Every row gives one point. Before rounding, the points of a table are all equally far from one centre. They may lie mostly on one side of it. Write the centre, to within rounding.

Points, 5 rows:
[66 -4]
[-20 -19]
[49 13]
[28 20]
[46 15]
Centre: [25 -26]

Points, 9 rows:
[9 -6 41 -12]
[12 48 4 -8]
[-28 33 55 -18]
[-29 35 63 31]
[11 42 36 6]
[-50 21 54 55]
[-20 44 26 -34]
[19 15 40 9]
[-15 43 52 -6]
Centre: [-37 9 4 15]

Points, 14 rows:
[37 -20 16 18 -55 26 13 -51 7]
[8 -6 14 40 -64 23 34 -44 23]
[-35 -17 54 45 -52 -6 24 -45 8]
[-14 7 -6 64 -46 2 13 -25 48]
[0 -27 35 31 -57 35 32 -17 41]
[19 20 26 58 -57 26 15 -35 28]
[-15 2 15 34 -73 27 2 -14 11]
[-16 -8 -9 69 -30 -5 22 -47 -1]
[-40 -7 31 40 -54 17 -9 -37 -1]
[-8 -19 28 53 -14 37 -17 15 -17]
[-19 -6 19 16 -44 -18 47 -16 -20]
[16 -35 55 56 -70 2 -1 -32 39]
[-4 6 36 18 -66 19 -8 -52 23]
[7 -8 34 68 -77 10 2 -19 -1]
Centre: [9 -13 30 33 -19 -10 2 -15 16]

Points (20 x 14):
[4 -22 -6 -20 -49 -34 3 48 -29 -63 9 7 -25 -4]
[12 8 -6 -28 -51 -27 -33 51 -7 -69 -12 0 -53 20]
[2 5 0 -18 -54 -12 7 79 8 -63 6 11 -46 32]
[20 -8 2 -50 -8 -15 -2 59 5 -67 23 12 -9 1]
[-12 12 8 -13 -21 19 1 61 10 -78 -4 0 -80 35]
[3 -22 10 -29 -56 -16 30 44 -17 -66 23 -13 -29 12]
[13 21 -4 -27 -41 -44 10 66 -9 -66 12 2 -50 25]
[32 -10 3 -18 -43 -45 1 58 22 -45 17 -16 -44 9]
[12 -14 2 -16 -9 -30 -23 69 -4 -40 -4 44 -25 22]
[21 2 3 -9 -27 -21 12 31 34 -95 -21 2 -30 27]
[-2 -6 11 -6 -29 -34 1 52 -22 -67 37 2 -57 20]
[20 21 -7 -10 -57 -5 13 68 5 -49 0 -36 -73 21]
[23 -17 25 -8 -54 9 3 38 -23 -50 -7 6 -63 12]
[21 -13 -22 -26 -24 -33 -1 35 -26 -77 12 16 -36 21]
[26 4 -6 -28 -26 -23 -28 72 -3 -24 -13 -18 -59 68]
[15 17 -17 -14 -40 -7 20 56 -9 -68 6 2 -72 -4]
[5 22 22 -3 -29 4 9 90 -34 -40 1 6 -37 -6]
[-14 -19 13 -26 -24 -27 15 53 -6 -70 19 -7 -34 -25]
[24 7 6 -32 -41 -6 -8 58 -10 -75 -24 3 -59 24]
[11 -10 -23 -41 -29 1 27 75 -17 -40 -27 14 -59 29]
Centre: [-11 12 -5 -10 -5 -3 4 26 -1 -23 -9 -20 -23 23]

Points:
[4 -1 24 33 -25 -54 -78 13 -18 -21 -29 11 -10 -2 -60 -65 22 17 3 13]
[34 24 -10 23 15 -27 8 12 15 -19 -53 -46 -5 -5 -89 -2 28 23 -34 23]
[36 12 33 -32 -6 -42 -17 19 -5 16 -48 -30 22 -35 -56 -35 45 2 -3 18]
[-11 8 -4 -19 -12 -72 -49 49 16 6 -25 -17 -31 20 -41 -35 52 -7 6 57]
[43 -21 37 -6 -29 -70 -18 -2 33 4 -36 -34 -35 0 -80 -33 67 7 -1 18]
[16 1 22 -10 -23 -46 -47 25 22 1 -18 -23 42 -33 -58 -32 17 29 -17 20]
[4 -20 -32 29 -25 -47 -50 17 -1 -9 7 -63 13 -8 -80 -22 51 14 12 56]
[-28 -3 16 1 -24 -58 -11 -8 20 -32 -34 -7 25 24 -91 -20 29 -4 -8 42]
[-20 -17 11 33 -48 -48 -15 59 17 -6 -10 10 15 14 -76 -1 39 -1 -30 20]
[17 -11 -15 -6 -38 -50 -17 37 17 -29 -34 -53 48 1 -41 -10 9 -8 -34 21]
[11 4 -18 35 8 -53 -21 58 11 7 -17 -19 -28 -15 -68 -28 18 39 -37 19]
[21 26 -17 48 -6 -53 -80 58 5 8 -29 7 14 5 -50 -27 5 8 4 34]
[6 1 -7 -32 -19 -9 -58 -3 33 -34 -38 -17 -14 9 -53 -22 33 31 -34 61]
[-18 -9 -13 -6 -5 -30 -33 41 17 -6 -8 -70 1 -12 -64 -44 69 -3 21 23]
[35 23 -26 27 1 -75 -75 13 13 -18 1 -9 -35 41 -34 -8 45 35 2 29]
[15 6 3 15 19 -33 -25 12 29 6 -5 -45 6 23 -82 -13 60 34 -11 70]
[26 -9 -9 -28 -17 -64 -19 19 46 -1 -8 31 49 12 -85 -26 15 10 29 -5]
[21 -27 -18 -13 -53 -66 -18 12 49 38 -35 -29 -7 36 -61 -28 41 31 -9 26]
[21 -13 15 57 36 -46 -52 1 3 12 -59 -46 -31 3 -23 -34 41 -11 -9 15]
[-5 19 -15 -31 19 -46 -38 30 61 -3 -21 -44 12 -14 -56 -21 27 -8 -1 37]
[28 -22 22 26 -22 -61 6 26 33 0 26 -18 15 13 -32 -40 61 24 -34 52]
[2 -21 -7 -14 5 -18 -7 34 19 26 -40 -19 -25 -14 -89 -13 79 -17 -28 35]
[37 -5 13 11 -8 -67 -7 6 24 -36 11 -34 -6 4 -112 -65 18 12 32 15]
Centre: [35 -8 -11 15 -15 -7 -15 1 13 1 0 -4 -15 16 -40 -20 16 -20 13 17]

Points, 30 rows:
[5 43 -12 90 6 -5 -35 55 25 -24 17 -10 2 14 -33 -11 -16 0 -9 21 -7 36 -61 4]
[21 95 -55 61 6 -32 8 37 4 19 -11 -40 -3 34 -29 -18 -8 8 -10 23 2 -2 -74 14]
[15 65 0 60 8 -32 33 55 26 -1 -22 -7 1 67 -33 -5 38 -9 -35 23 -31 17 -90 3]
[19 72 6 64 -11 -42 4 46 -6 -20 -40 -12 19 -6 18 -18 0 -7 -23 -36 -22 51 -51 -9]
[30 77 -12 47 16 -27 24 60 -1 -4 -14 -45 -13 56 -25 7 17 -9 -8 2 4 1 -68 44]
[2 48 -5 51 -2 -32 -11 67 -19 -36 -29 -37 4 39 -16 -48 24 8 -14 -35 -26 9 -45 27]
[-2 61 -20 40 11 11 2 77 -1 10 -39 12 -17 17 -3 -33 -16 -1 29 1 -7 -51 -59 10]
[-3 30 -21 84 -4 -35 36 76 -1 -33 -49 9 -13 58 -21 -2 37 -1 6 -1 30 16 -49 20]
[38 64 -14 71 21 -20 -20 62 30 -2 -26 -5 -17 45 -25 -27 39 28 -23 6 -7 16 -25 47]
[22 71 -14 34 7 -1 56 59 9 -20 -27 -42 14 9 -4 -4 43 -16 -4 -4 13 18 -47 3]
[27 62 10 40 31 -23 -7 64 13 1 -18 -38 -34 40 -26 37 15 10 -31 8 -9 9 -78 8]
[-5 40 -4 49 -25 -38 18 55 -18 -23 -50 -24 -24 53 34 -49 43 -3 3 -29 -20 6 -54 -9]
[10 59 -46 54 32 2 4 85 11 -7 -26 -23 -7 29 -18 -10 41 13 -21 20 7 14 -44 -1]
[-6 72 39 95 7 -33 -3 57 7 20 -31 -44 8 20 -19 -6 13 -7 -44 5 -28 12 -53 17]
[12 62 -25 72 18 -41 46 48 17 -43 -12 -38 -3 20 -20 24 -29 3 2 26 4 3 -47 10]
[31 64 9 35 19 -35 -4 43 -18 17 -7 -28 -6 26 5 -24 22 -29 -32 30 -29 46 -65 6]
[-24 57 -21 36 33 -15 11 65 10 19 -8 -54 16 39 16 -27 1 36 -15 3 -30 -9 -44 24]
[8 29 -28 103 -9 -22 3 70 6 -14 -13 -26 -33 41 -15 8 19 -4 11 -2 -1 8 -59 46]
[19 77 -22 41 -14 -10 37 43 5 -34 -26 -54 -43 41 -30 15 -4 -43 -37 21 -13 23 -40 18]
[37 74 -43 96 -6 -17 17 42 21 18 -32 -47 -14 48 -13 -31 26 32 -32 11 -9 5 -51 3]
[-1 36 -55 61 2 -31 2 80 13 -13 14 -28 -15 34 7 -13 8 7 9 12 -30 8 -30 36]
[12 39 -19 57 -8 -37 -12 77 11 -10 15 -19 11 12 -14 -15 27 -12 3 -22 -13 39 -41 -43]
[-4 57 -30 56 -10 -20 6 69 -15 6 -8 -47 -4 45 -49 0 -15 -6 17 32 2 -27 -63 -21]
[9 67 -39 57 36 -46 24 48 -16 2 -16 -27 -24 -6 -6 -26 17 11 -10 23 -15 3 -32 9]
[-11 29 -61 39 -1 7 -21 52 6 -17 -4 -38 -18 44 -6 -3 37 -5 0 -1 -13 45 -59 24]
[-11 81 -16 72 11 -25 0 63 -6 -3 -38 -36 4 35 -51 -4 5 -8 11 6 -25 5 -38 6]
[-5 68 -39 22 -17 -43 14 60 9 6 -8 -54 9 17 -8 6 4 -1 -4 16 -20 33 -70 -5]
[26 53 -54 25 -21 -26 44 56 22 -5 1 -34 -13 -3 -29 -6 5 2 -33 -9 1 19 -83 15]
[49 36 24 76 -26 -5 -6 35 -2 -39 -35 -51 -32 44 -19 -27 -28 10 -19 -14 -10 30 -48 18]
[-1 24 -42 51 -11 -15 -14 74 -25 -25 -9 -13 -56 14 -13 10 8 -22 -58 -39 -5 34 -34 -5]
Centre: [7 8 -12 37 -17 -21 -2 -2 24 10 -31 0 8 39 0 2 -3 -20 -39 -2 11 -23 -19 -2]

Points, 27 rows:
[-3 -18 15 11 66 -43 36 -62 7 25 32 -3 32 -2 -37 -9 -14 -19 -28 -35 11 -2 22 -52]
[8 -34 -2 19 55 -46 27 -94 7 36 -4 -22 24 28 -34 10 29 19 -50 -21 10 -20 39 -32]
[-44 -8 -22 12 45 -8 29 -77 45 9 34 -1 59 5 20 -14 11 17 -49 -22 -8 -46 51 -45]
[-29 -37 -9 24 68 -55 47 -61 47 7 -2 -21 78 13 -19 8 25 22 -13 0 -15 8 24 -22]
[-38 -30 -1 32 69 -28 22 -74 45 8 14 -46 26 7 -12 5 26 12 -36 -19 19 -36 36 -39]
[-14 -12 -31 12 83 -50 59 -43 49 52 -11 -18 25 34 2 -31 29 36 -6 -7 5 -9 10 2]
[10 -44 -8 -2 63 -44 53 -90 26 8 12 -24 41 10 -11 -10 21 12 -23 7 24 -25 38 -23]
[-12 -21 18 0 62 -57 -2 -60 27 4 7 -3 40 16 -11 -30 8 -28 -25 -8 37 -4 -2 -36]
[-5 -13 -28 -22 73 -45 37 -68 59 11 18 18 53 2 -12 16 6 -22 17 -14 0 -6 -1 1]
[-25 -29 -8 22 55 -46 43 -38 44 23 3 -15 46 19 10 -8 32 6 -42 -21 -16 22 -26 -9]
[-31 4 -20 -5 68 -63 63 -73 38 22 17 -2 23 -26 -2 8 0 -6 -39 -19 -2 -18 48 -17]
[-12 -12 24 15 87 -42 27 -83 30 13 19 -6 31 5 -1 3 45 2 0 -22 10 -6 20 -10]
[-16 -34 19 15 43 -38 25 -74 42 15 14 -26 38 11 -15 -35 15 17 -20 -14 17 -50 19 -39]
[-1 -17 -5 11 51 -21 31 -102 31 20 -1 -46 47 25 -7 -6 21 8 -62 30 0 -8 50 -35]
[20 -36 3 1 45 -27 55 -61 29 48 0 -19 17 21 -19 -10 19 32 -35 -45 16 -27 36 -33]
[-33 -46 -27 6 72 -36 23 -70 48 24 25 -8 10 -5 -20 -37 26 12 -20 19 0 -33 63 -11]
[-15 -4 -15 -1 47 -36 34 -72 49 44 31 -23 52 31 8 -40 26 6 -23 -33 -6 -6 15 -42]
[-32 -36 -19 -7 19 -65 -18 -60 35 44 22 1 55 -5 13 14 3 7 -45 -24 -24 -27 2 -40]
[-33 -12 -6 20 72 -10 18 -57 42 25 6 -20 43 32 -4 22 19 14 -69 -25 21 -41 14 -48]
[17 -31 -2 25 70 -34 75 -40 37 16 -18 -37 54 14 6 0 16 22 -41 -8 20 -9 27 -24]
[-1 -23 -21 59 36 -18 10 -35 50 52 6 -30 38 -14 -16 32 42 14 -31 -16 -11 14 -3 -66]
[7 -34 -8 -13 58 -45 53 -82 53 30 20 -35 37 22 -30 5 14 -4 7 8 -31 -33 27 1]
[6 -10 22 10 85 -46 35 -99 28 21 24 18 39 23 17 -6 10 4 -19 -3 8 -21 58 -18]
[-8 0 11 13 52 -52 19 -35 42 -13 2 -45 48 22 -11 2 41 -23 -36 -36 5 -21 2 -38]
[-13 -36 -10 5 51 -10 25 -91 19 33 40 -24 31 -3 -23 -20 -6 12 -25 -30 -13 -22 18 14]
[-26 3 6 10 46 -41 51 -88 52 13 23 -14 56 18 -22 -33 7 -9 -30 17 16 -18 61 -33]
[34 -12 1 -9 57 -69 20 -63 14 33 34 -4 51 3 -18 -2 6 33 -65 0 -13 -14 31 -29]
Centre: [-5 8 -22 20 17 -19 8 -19 15 20 8 -1 18 27 2 18 -3 6 -4 17 -4 -9 43 -11]

Points:
[-15 9 -5 40 29 38 -62 -75 30 9 -23 -53 0 6 24 9 -19 17 -53 -6 -3 -1 2 -54]
[-53 -10 -50 34 50 0 -79 -26 -4 -4 -1 -47 41 59 46 18 -9 -43 -5 1 -11 -3 -25 -6]
[-8 29 7 15 59 42 -44 -41 18 -14 15 -14 12 51 46 28 5 -22 -17 51 -37 24 -25 -34]
[14 27 -7 -10 51 -4 -21 -23 35 24 37 -55 20 40 73 51 34 -21 4 2 -17 -8 -21 -66]
[-9 34 -34 -13 59 26 -45 -27 -11 12 32 -25 14 35 65 3 -20 -28 -59 -17 10 -23 -28 -36]
[2 31 -17 -16 55 43 -57 -62 3 7 25 -74 38 9 56 -22 7 16 7 -6 19 8 -21 -44]
[27 33 22 45 56 1 -66 -31 22 35 -21 8 -30 44 32 15 -9 -10 -24 -19 -21 -4 -10 -65]
[-45 16 -31 24 44 13 -46 -22 -9 28 8 -39 1 8 55 14 -8 -42 -36 17 7 48 -6 -48]
[-48 0 -50 53 66 19 -17 -43 28 28 8 -53 45 27 67 4 -17 -16 -11 -22 -15 -6 -9 -21]
[-25 -16 4 44 54 28 -16 -81 -15 12 -9 -20 21 7 72 -4 -16 -25 -20 -1 9 28 -30 -54]
[6 6 36 23 59 19 -63 -21 2 -25 7 -16 49 40 54 19 22 5 -55 35 17 7 -19 -64]
[-11 -18 2 -20 31 18 -57 -40 36 -5 -33 -48 21 24 63 46 28 -11 -36 12 27 -15 -40 -7]
[-39 18 13 5 30 30 -5 -50 32 56 2 -26 41 21 63 47 -35 -29 -27 2 -40 16 11 -38]
[-30 -16 3 -19 33 64 -67 5 18 6 7 19 15 -2 50 62 -3 -18 -50 15 1 27 -14 -22]
[17 11 19 -13 59 58 -34 -48 1 36 0 -13 32 37 38 44 2 -35 -4 -11 -4 0 -55 -40]
[-17 61 -2 15 64 4 -11 -25 15 18 -19 -22 29 29 60 42 11 -32 46 41 -42 -41 20 -37]
[13 18 -28 13 36 -1 -41 -40 34 29 -8 -31 21 25 27 17 27 -7 -28 -13 8 -44 -25 -77]
[20 7 -20 -13 26 33 -45 -30 31 40 -24 -17 5 51 37 -16 24 -3 20 -11 -9 31 -2 -65]
[-37 22 -4 8 45 36 -50 -30 -3 36 18 -4 11 59 51 34 10 -55 -9 0 8 -2 -46 0]
[-13 -5 -40 30 45 25 -88 -60 -10 8 9 -16 46 18 50 27 -35 -46 -5 -5 19 0 -38 -32]
[7 22 -19 21 47 54 -69 -33 37 40 -14 -35 35 11 37 20 16 -28 37 -9 -18 -13 -46 -53]
[4 11 -51 16 53 -1 -46 -55 -6 28 -30 -39 30 27 65 33 22 -17 -11 2 33 0 -26 -37]
[18 -6 -26 36 30 50 -64 -20 19 9 26 -20 46 40 82 26 10 -5 -15 -11 37 14 -54 -48]
[-5 -6 11 0 16 7 -25 6 37 -31 -27 -4 33 38 59 36 -18 -71 -39 -18 -36 -32 -20 -52]
[20 33 -55 10 27 35 -47 -21 48 1 14 -45 35 30 61 12 6 31 -33 19 -11 19 0 -47]
[-32 42 -43 0 38 49 -41 -26 -4 42 -26 -38 33 -6 42 11 -19 -34 27 32 -13 -6 -31 -31]
[-18 8 -35 39 4 35 -57 -4 32 6 -14 -15 30 18 79 46 -28 -20 -52 -26 -54 -32 -34 -64]
[16 21 -47 19 3 10 9 -49 43 -3 7 -27 20 60 56 24 12 -23 -12 4 11 12 -9 -2]
[9 3 -31 -12 19 -3 -53 -19 13 59 1 -27 30 -4 54 -3 -19 -36 -70 -9 -12 -18 -12 -42]
[-19 -8 -3 14 42 51 -35 -58 18 15 17 -31 53 44 84 8 16 -42 -25 -9 -37 19 -9 -47]
[-53 -11 -19 42 47 21 -96 -35 28 31 4 -52 39 16 22 10 13 9 0 0 15 10 -27 -34]
Centre: [2 -2 17 24 7 9 -38 0 -24 -3 7 -23 19 1 54 23 -8 15 15 -19 -20 -15 11 -8]
